Each row is a point. Each table stands for the endless flat space through its points: a line for two points, a plane for three, and so on. Write the one point that lies in both, or say that there is none.

First (2 x 3)
[[-0.03 -0.04  0.03]
 [ 0.03 -0.05  0.07]]
Second (2 x 3)
[[-0.18 -0.23 -0.05]
 [-0.14  0.05 -0.05]]
They share: [-0.15 -0.02 -0.05]

First (2 x 6)
[[-0.17 -0.40 -0.02 -0.42  0.16  0.20]
 [-0.24 -0.45  0.04 -0.49  0.21  0.21]]
Second (4 x 6)
[[-0.13 -0.44 -0.24 -0.17  0.18  0.21]
 [ 0.01 -0.09 -0.01 -0.48 -0.06  0.13]
 [-0.08 -0.48  0.07 -0.21  0.00  0.15]
 [-0.02 -0.27 -0.46 -0.32  0.26  0.15]]
They share: no point

First (3 x 9)
[[-0.20  0.01  0.05 -0.02  0.36  0.05  0.13  0.09 -0.39]
 [-0.30  0.17 -0.05  0.01  0.21  0.20  0.02  0.00 -0.26]
 [-0.25 -0.12  0.00  0.24  0.39 -0.12 -0.10 -0.06 -0.43]]
Second (5 x 9)
[[-0.21  0.31 -0.03 -0.17 -0.11 -0.02  0.31 -0.36 -0.33]
 [ 0.05 -0.10 -0.36  0.32  0.03  0.28 -0.10 -0.22 -0.56]
 [-0.15  0.05 -0.26  0.26  0.35  0.11 -0.25  0.19 -0.56]
 [-0.31 -0.38 -0.16  0.43  0.41  0.30 -0.17  0.16 -0.15]
 [-0.42  0.51 -0.02 -0.14  0.15 -0.29  0.23 -0.09 -0.29]]
They share: no point

First (2 x 14)
[[ 0.10 -0.14  0.05  0.12  0.23  0.22 -0.11 -0.27 -0.01 -0.06  0.07  0.04
  -0.27 -0.05]
 [ 0.18 -0.08  0.10  0.10  0.26  0.17 -0.14 -0.24  0.07  0.02  0.02  0.11
  -0.26 -0.02]]
Second (4 x 14)
[[ 0.04 -0.26 -0.18  0.11  0.22  0.09  0.14 -0.40 -0.35  0.00 -0.03  0.10
  -0.16  0.11]
 [ 0.01 -0.26  0.11  0.27  0.29  0.16 -0.09 -0.33 -0.16 -0.28  0.17  0.35
   0.00  0.09]
 [-0.02 -0.22  0.19  0.29  0.30  0.23 -0.18 -0.29 -0.02 -0.39  0.21  0.27
  -0.08  0.00]
 [ 0.04 -0.12  0.03  0.07  0.16  0.15 -0.06 -0.25 -0.12 -0.29  0.01 -0.05
  -0.28 -0.06]]
They share: no point

First (4 x 20)
[[ 0.30 -0.41  0.06  0.28 -0.33  0.17 -0.20 -0.12  0.07  0.11  0.30  0.25
  -0.17 -0.15  0.23  0.05  0.09  0.07  0.17 -0.10]
 [ 0.21 -0.22 -0.04  0.11 -0.32 -0.07 -0.09 -0.11 -0.15  0.06  0.11  0.23
  -0.07 -0.11  0.32  0.04  0.20  0.03  0.26  0.05]
 [ 0.50 -0.27  0.08  0.24 -0.29  0.15 -0.38 -0.12  0.13  0.21  0.26  0.45
  -0.17 -0.23  0.07 -0.01  0.31 -0.15  0.15  0.16]
 [ 0.43 -0.22  0.04  0.15 -0.26  0.05 -0.31 -0.09  0.03  0.16  0.23  0.41
  -0.09 -0.21  0.14 -0.02  0.32 -0.11  0.20  0.17]]
Second (2 x 20)
[[ 0.17 -0.04  0.11 -0.14 -0.12 -0.17 -0.22 -0.07 -0.27 -0.07  0.23  0.33
   0.06 -0.21  0.59  0.24  0.10  0.13  0.37  0.11]
 [ 0.29 -0.28 -0.07  0.10 -0.48  0.07  0.08 -0.01  0.03  0.17  0.17  0.15
  -0.12 -0.03  0.11 -0.18  0.40 -0.05  0.13  0.11]]
They share: no point

First (2 x 24)
[[ 0.19 -0.14  0.29 -0.08  0.28  0.11  0.10  0.13  0.31  0.17  0.21  0.14
  -0.08  0.08 -0.09 -0.05  0.20  0.20  0.08 -0.18 -0.08  0.08  0.04  0.20]
 [ 0.15 -0.12  0.15 -0.06  0.24  0.21 -0.04  0.19  0.29  0.33  0.33  0.02
  -0.18  0.00 -0.13 -0.17  0.34  0.10  0.00 -0.32  0.00  0.24  0.14  0.32]]
Second (4 x 24)
[[ 0.11 -0.04 -0.17 -0.25  0.47  0.31  0.03  0.37  0.27  0.10  0.21  0.11
  -0.16 -0.11 -0.35  0.13  0.36 -0.06  0.22 -0.58 -0.31  0.43  0.45  0.32]
 [ 0.48 -0.33  0.35 -0.13 -0.01 -0.18 -0.15 -0.19  0.54  0.27  0.36  0.16
  -0.25  0.33  0.27 -0.27 -0.01  0.05  0.03  0.01  0.15 -0.15 -0.26  0.33]
 [ 0.62 -0.14 -0.10 -0.31  0.30 -0.05 -0.03 -0.08  0.53  0.18  0.34 -0.11
  -0.14  0.00  0.15  0.01 -0.02 -0.30  0.17 -0.26 -0.02  0.14  0.02  0.39]
 [ 0.57 -0.12  0.09 -0.18  0.27 -0.03  0.04 -0.10  0.47  0.27  0.35 -0.18
  -0.07 -0.02  0.18 -0.08  0.01 -0.15  0.06 -0.14  0.09  0.08 -0.09  0.33]]
They share: [ 0.17 -0.13  0.22 -0.07  0.26  0.16  0.03  0.16  0.30  0.25  0.27  0.08
 -0.13  0.04 -0.11 -0.11  0.27  0.15  0.04 -0.25 -0.04  0.16  0.09  0.26]

First (3 x 24)
[[-0.05  0.17  0.07  0.20 -0.33  0.51 -0.09 -0.04  0.21  0.38  0.35  0.43
   0.04 -0.31  0.15  0.29 -0.25 -0.05  0.16  0.48  0.11  0.36  0.20 -0.36]
 [-0.05  0.24  0.07  0.13 -0.40  0.35 -0.08  0.14  0.23  0.17  0.29  0.44
  -0.04 -0.40  0.23  0.16 -0.19 -0.20 -0.03  0.32  0.15  0.22  0.24 -0.41]
 [-0.05  0.42  0.07 -0.05 -0.33 -0.09 -0.24  0.56  0.31 -0.32  0.10  0.28
  -0.36 -0.41  0.20 -0.16 -0.15 -0.45 -0.49 -0.07  0.21 -0.04  0.30 -0.31]]
Second (3 x 24)
[[ 0.01  0.38  0.04  0.07 -0.23  0.16 -0.29  0.28  0.33 -0.01  0.26  0.33
  -0.15 -0.27  0.18  0.08 -0.21 -0.29 -0.10  0.18  0.11  0.23  0.24 -0.34]
 [-0.15  0.02 -0.03  0.05 -0.40  0.33 -0.12  0.18  0.15  0.11  0.21  0.12
  -0.40 -0.50 -0.19  0.12 -0.19 -0.04 -0.37  0.18  0.21  0.02  0.28 -0.11]
 [-0.08  0.48  0.31  0.10 -0.14  0.07 -0.16  0.32  0.27  0.03  0.06  0.48
  -0.05 -0.09  0.35 -0.09 -0.35 -0.28 -0.08  0.29  0.18  0.27  0.18 -0.30]]
They share: [-0.05  0.30  0.07  0.07 -0.26  0.19 -0.22  0.26  0.27  0.03  0.21  0.30
 -0.20 -0.30  0.11  0.06 -0.23 -0.22 -0.17  0.20  0.15  0.18  0.24 -0.27]

First (7 x 24)
[[-0.11 -0.44 -0.35  0.06 -0.24 -0.13 -0.06 -0.36 -0.20 -0.06  0.02 -0.39
   0.45 -0.68  0.26  0.04  0.00  0.16 -0.20  0.32 -0.75 -0.05  0.50  0.12]
 [-0.12 -0.09 -0.17 -0.23  0.35  0.50 -0.31 -0.29 -0.13 -0.41 -0.37  0.68
   0.10  0.10 -0.41  0.10  0.52 -0.12  0.04  0.36  0.03 -0.23 -0.02  0.01]
 [-0.38  0.62  0.16 -0.48 -0.56 -0.25 -0.38  0.19 -0.25 -0.21  0.06  0.07
  -0.18 -0.51 -0.23 -0.71 -0.58  0.39 -0.19 -0.21  0.09  0.08  0.69  0.09]
 [-0.28  0.43  0.16 -0.05 -0.09 -0.16 -0.11 -0.34 -0.30 -0.42 -0.11 -0.04
  -0.07 -0.21  0.08 -0.42 -0.16  0.30 -0.16  0.18 -0.15  0.06  0.27  0.00]
 [ 0.03  0.10  0.43  0.10 -0.15 -0.07 -0.33 -0.49 -0.03 -0.63 -0.20 -0.06
  -0.02 -0.37  0.01 -0.57 -0.11  0.38 -0.19  0.19 -0.37  0.38  0.27 -0.07]
 [-0.31  0.20 -0.23 -0.39  0.16  0.47 -0.21 -0.20 -0.22 -0.19 -0.38  0.77
  -0.04  0.07 -0.29 -0.06  0.02  0.11 -0.16  0.19  0.22 -0.29  0.31  0.18]
 [-0.04  0.11  0.18 -0.03 -0.23 -0.28 -0.19 -0.18 -0.14 -0.40 -0.23 -0.18
  -0.01 -0.43  0.10 -0.44 -0.30  0.48 -0.34  0.10 -0.49  0.22  0.45 -0.16]]
Second (6 x 24)
[[-0.37  0.28 -0.03 -0.03 -0.16 -0.12 -0.47 -0.24 -0.39 -0.20 -0.03  0.21
  -0.23 -0.34 -0.28  0.00 -0.05 -0.38  0.07 -0.17 -0.16  0.06  0.20 -0.09]
 [-0.27  0.25 -0.06 -0.16 -0.02  0.05 -0.28 -0.15 -0.46 -0.27 -0.01  0.14
  -0.02 -0.47 -0.18  0.08  0.13 -0.13 -0.02 -0.10 -0.31 -0.09  0.36 -0.05]
 [-0.17  0.58  0.03 -0.01 -0.18 -0.11 -0.08  0.11 -0.21  0.07 -0.16  0.33
   0.16 -0.54 -0.26 -0.34  0.11  0.04  0.12  0.01 -0.11 -0.01  0.27 -0.13]
 [-0.33  0.57  0.03  0.01 -0.26 -0.15 -0.20 -0.07 -0.03  0.04 -0.23  0.43
   0.08 -0.29 -0.38 -0.39 -0.07 -0.07  0.09 -0.06 -0.04  0.04  0.06 -0.14]
 [-0.30  0.20 -0.13 -0.48 -0.16 -0.07 -0.13  0.01 -0.15 -0.26  0.04  0.07
   0.12 -0.30 -0.13 -0.43  0.05  0.30  0.01  0.43 -0.07 -0.05  0.26  0.33]
 [-0.01  0.45 -0.03 -0.23 -0.28 -0.17  0.08  0.36 -0.16  0.04 -0.04  0.08
   0.35 -0.46 -0.02 -0.89  0.13  0.58  0.14  0.67  0.37 -0.13  0.50  0.16]]
They share: [-0.30  0.23 -0.08 -0.25 -0.12  0.00 -0.24 -0.13 -0.27 -0.27 -0.03  0.13
  0.06 -0.28 -0.17 -0.23  0.03  0.08 -0.03  0.15 -0.07 -0.11  0.30  0.07]

First (4 x 24)
[[ 0.08  0.27 -0.14  0.33  0.20  0.07 -0.17 -0.04 -0.19  0.36 -0.28 -0.14
  -0.09 -0.27  0.05  0.27 -0.17 -0.37 -0.27 -0.03  0.11 -0.09  0.17  0.20]
 [ 0.29  0.03 -0.38  0.30  0.29  0.10 -0.17  0.08  0.02  0.15 -0.13 -0.38
  -0.24 -0.36  0.26  0.27 -0.02 -0.28 -0.51 -0.03  0.11 -0.03  0.17  0.26]
 [-0.08  0.39 -0.63  0.39 -0.01  0.17  0.19 -0.05 -0.12 -0.19 -0.24  0.10
  -0.18 -0.60  0.16  0.36 -0.29 -0.16 -0.18  0.38  0.22  0.29  0.55 -0.03]
 [-0.63  0.47 -0.11  0.32 -0.28  0.00  0.15 -0.09 -0.19  0.40 -0.45  0.30
   0.03 -0.17 -0.27  0.20 -0.46 -0.31  0.42  0.14  0.18  0.23  0.23  0.15]]
Second (7 x 24)
[[-0.54  0.17 -0.35  0.65 -0.20  0.14 -0.30  0.37 -0.04  0.65 -0.08  0.30
  -0.49 -0.19  0.20 -0.02 -0.33 -0.06  0.25 -0.25 -0.21 -0.18  0.30  0.29]
 [-0.49  0.42 -0.64  0.31  0.01 -0.10 -0.18 -0.01  0.23  0.15  0.05 -0.08
   0.14  0.31  0.34  0.13 -0.72 -0.20  0.09 -0.16  0.03  0.45 -0.14  0.42]
 [-0.19 -0.07 -0.07  0.31 -0.13  0.27 -0.09 -0.22  0.16  0.69 -0.49 -0.03
   0.15  0.11 -0.18 -0.29 -0.14 -0.45 -0.25 -0.04  0.25  0.44 -0.03  0.44]
 [-0.46  0.44  0.33  0.45  0.20  0.54  0.31 -0.11  0.19  0.54 -0.63 -0.39
  -0.15 -0.46 -0.15  0.41 -0.04 -0.22  0.00 -0.18  0.21 -0.14  0.18  0.19]
 [ 0.15 -0.27 -0.17  0.10 -0.02 -0.15  0.22 -0.18 -0.41  0.34 -0.54  0.07
  -0.12 -0.76 -0.31  0.03  0.34 -0.55 -0.24  0.31  0.55  0.03  0.34  0.04]
 [-0.39  0.11 -0.04  0.31  0.19  0.18  0.11 -0.25  0.06  0.61 -0.45 -0.18
   0.00 -0.26 -0.09 -0.11  0.03 -0.35 -0.08 -0.23  0.34 -0.02  0.05  0.33]
 [-0.04  0.19 -0.26  0.39 -0.28 -0.11 -0.17  0.43 -0.66  0.28 -0.25  0.45
  -0.80 -0.78 -0.28  0.21  0.00 -0.10  0.33  0.27 -0.17 -0.54  0.85  0.08]]
They share: [-0.23  0.23 -0.26  0.30 -0.04  0.04  0.02  0.01 -0.05  0.27 -0.29 -0.03
 -0.11 -0.25 -0.02  0.22 -0.25 -0.28  0.01  0.06  0.15  0.14  0.19  0.22]

First (5 x 24)
[[-0.28  0.02  0.15 -0.08 -0.30 -0.16  0.27 -0.13  0.24 -0.22  0.08  0.25
  -0.17  0.17 -0.07  0.27  0.34  0.04 -0.24 -0.27  0.55  0.42 -0.09 -0.70]
 [-0.30  0.46  0.24  0.01 -0.27 -0.35 -0.15  0.03  0.02  0.12  0.19  0.35
  -0.41  0.21 -0.24  0.01  0.23 -0.32 -0.07 -0.26  0.31  0.31 -0.14 -0.06]
 [-0.26  0.31 -0.01  0.07 -0.42 -0.33  0.15  0.07 -0.08 -0.21 -0.02  0.38
  -0.29  0.31 -0.05  0.23  0.46 -0.20 -0.02 -0.29  0.47  0.42 -0.14 -0.42]
 [ 0.09  0.09  0.20 -0.28 -0.44  0.01  0.31  0.16 -0.24 -0.53 -0.13  0.16
  -0.03  0.29 -0.22 -0.25  0.13 -0.27  0.03 -0.39 -0.17 -0.17 -0.25 -0.45]
 [-0.45  0.16  0.26 -0.25 -0.14 -0.20  0.15 -0.20  0.44 -0.06  0.31 -0.05
  -0.23 -0.09 -0.22 -0.01  0.07  0.05 -0.13 -0.47  0.23  0.29  0.02 -0.41]]
Second (6 x 24)
[[-0.42  0.26  0.83 -0.58 -0.08 -0.05 -0.57 -0.28  0.04  0.07  0.22 -0.15
  -0.65  0.20 -0.22  0.27  0.04 -0.22 -0.15 -0.26  0.21  0.21 -0.57 -0.43]
 [-0.24  0.50  0.32 -0.10 -0.26 -0.14 -0.01 -0.08  0.28 -0.12  0.18  0.33
  -0.41 -0.04 -0.08 -0.27  0.12 -0.30 -0.23 -0.51  0.42 -0.12  0.03 -0.05]
 [-0.42  0.15  0.01  0.12 -0.34 -0.15  0.23  0.39 -0.14 -0.07  0.39  0.40
  -0.15  0.10 -0.47 -0.22  0.16 -0.18  0.03 -0.17  0.13  0.20  0.06 -0.20]
 [ 0.17  0.18 -0.30  0.30 -0.48 -0.07  0.22  0.49 -0.27 -0.12  0.05  0.73
  -0.15  0.58 -0.09 -0.08  0.36 -0.27 -0.50 -0.14  0.26  0.16 -0.07  0.21]
 [-0.41  0.09  0.78 -0.59 -0.06 -0.03 -0.42 -0.11 -0.11  0.13  0.18 -0.15
  -0.50  0.22 -0.41  0.26  0.18 -0.23  0.01 -0.19 -0.02  0.44 -0.61 -0.56]
 [-0.35  0.22 -0.06  0.12 -0.36  0.13  0.06  0.47 -0.15 -0.18  0.41  0.51
  -0.41  0.18 -0.15 -0.18  0.20 -0.19 -0.40 -0.26  0.42 -0.06  0.03  0.09]]
They share: [-0.20  0.30  0.30 -0.11 -0.27 -0.21 -0.03  0.01  0.04 -0.02  0.15  0.27
 -0.29  0.19 -0.26 -0.07  0.15 -0.26 -0.11 -0.28  0.19  0.17 -0.16 -0.20]
